Every row gives one point. Two turns around zero, p and q, are shown by what they do to some points. Write where each new point lands after one turn and then the other. Backwards means that the second turn is done in reverse. Each puzzle has new turns, and all numbers are rounded.

Turn p:
[ 2 26 16] -> [-1 30  3]
[ 8  3 34] -> [13 18 27]
[33  5 23] -> [35 18 10]
[-16 -22 -61] -> [-21 -48 -41]
[-27 -12 -13] -> [-26 -20   0]
Turn q:
[65 12 10] -> [66 -2  8]
[-39   6 -17] -> [-38  15 -14]
[-6  2 17] -> [-5  1 17]
[-20 -20  -9] -> [-24 -15 -10]
Where do these land?
p, then q: [-24 -30  -8] -> [-24 -30   8]
p, then q: [ 12 -19  19] -> [ 18 -13  19]
p, then q: [-4 66 -2] -> [ -7  63 -19]
q, then p backwards: [ 16 -18  -9] -> [ 12 -15 -17]

Turn p:
[  1 -27  10 -27] -> [ -6 -20   0 -33]
[20  3 13 22] -> [23  0 20 12]
[  2 -21  -4 -14] -> [  0 -17  -9 -17]
[ -8 -26  11  26] -> [ -1 -32  15  17]
[ -5  -6 -42  -2] -> [  0  -5 -41   9]
[-10  76  11  -5] -> [-16  73  14  12]
Turn q:
[ -3 -20  -9  26] -> [  8  -9 -23  22]
[-18   6  10  20] -> [-13  12  -3  24]
[  1  -1 -32 -64] -> [-16 -24   0 -65]
[12  5 50 12] -> [12 10 41 30]
[  8  10 -19   6] -> [  8  12 -16 -10]
Where do these land?
p, then q: [ -4  40 -13   8] -> [ -2  42 -10   2]
p, then q: [ -3  32 -14  28] -> [ 10  37 -14  19]
q, then p: [-12 -11  20 -15] -> [-14 -19  18  -1]
p, then q: [  7 -16   1  16] -> [ 16 -13   0  11]
p, then q: [ -4 -20  45 -28] -> [-25 -29  42  -6]
q, then p: [ 38   7 -50  15] -> [ 36  24 -44 -19]
q, then p: [-22 -31  11 -24] -> [-21 -41   7  -4]

Turn p:
[ 20 -45 -46  39  40 -13  -8 -22] -> [-27 -14 -48  33  35 -16 -28 -43]
[-11 -17 -17  -3 -33 -18  41  45] -> [-15 -43 -13  -6 -26 -30  26  35]
[ 14 -15  41 -29 -37   8  -8  -4] -> [ 46 -22  21 -16 -28  18  -1  -5]
[ 14  34  -9   0  -1  -9 -29  11] -> [ 12  34 -15  -7  -1  -2 -20  23]
[-54   8 -20  -1  15 -29 -20 -14] -> [-57  20   4 -28  -7   1 -23  -9]
[  3 -25  17  14  42  35   3  20] -> [  1 -25  10  13  57  18   6   3]
[  8  21  22  41 -12  38  -5  -2] -> [12 13 14 46  2 35  4 20]
[  3  36 -27 -41 -37  -3 -14 -17] -> [ 15  40 -23 -33 -43   4  14  -2]
[  2   2  38 -21  22  -8  40 -17] -> [ 12  -3  49  -4  10 -27  21 -22]
Turn q:
[ 27   0 -12   5  17  50 -26 -10] -> [ 32  -8 -35   9  10  42 -11  -8]
[ 22  16   6  59  33 -19 -26  42] -> [ 27  -1  27  53  29  -3 -39  39]
[-22  -6 -29  23 -34  15 -13 -15] -> [-17 -30 -12  24 -38  11  -2 -13]
[-24  -5 -25 -28  14 -28  30  33] -> [-28  15 -18 -11   2 -43  16  37]
[ 15  29  16 -21  -5   4   9 -37] -> [ 19  28   2 -15  -5   0   8 -42]
[ 37   5  33  12  -4 -31  23  21] -> [ 28   8  49   0  20 -19  19  14]
[-26  15 -34 -35 -35 -25 -33  26] -> [-15  13 -10 -17 -66 -15 -20  34]
[-15  -2  26 -19  -9  34  11 -26] -> [-18  10  -4 -20   3  32  19 -33]
[-13 -53  18   4  23   1  25 -33] -> [-27 -37  -2 -23  46  -6  10 -27]
Where do these land?
p, then q: [-40 -10 -14 -35   5   3  14 -63] -> [-30  17  -8 -23 -16  -1  20 -70]
q, then p backwards: [ -4   1  14  17 -20  18  -8 -33] -> [-10 -26  11   1  -7  12  -3 -36]
p, then q backwards: [ 23  -7 -32 -36 -22  22 -44  30] -> [ 30 -18 -28 -49  16  38 -25   6]
q, then p: [ 23   9 -18  20 -32   4  13   2] -> [ 13 -22  -2  37 -18 -13   6   0]
p, then q: [ -6   9  37  25   5  47  25 -57] -> [  0   3  28  37  34  33  22 -58]
q, then p: [-16  37  -1  23 -17 -33  -1  50] -> [ -2  -3  28  20 -19  -3 -27  61]
q, then p: [-25  -6  -8  33  23   3  21  10] -> [-44  -6   7  16  20  -3 -14   5]
p, then q: [  9  -1   7 -49  43 -24  18  23] -> [  8  24   2 -49  27 -43 -10   7]
q, then p backwards: [ 17 -25   8  -2 -13 -22 -11  57] -> [-12  18  33  -3 -14  -2   5  56]
p, then q: [ 20  -8   7   4  29 -18 -27 -19] -> [ 20   3  -7  -4   4   1 -44 -18]
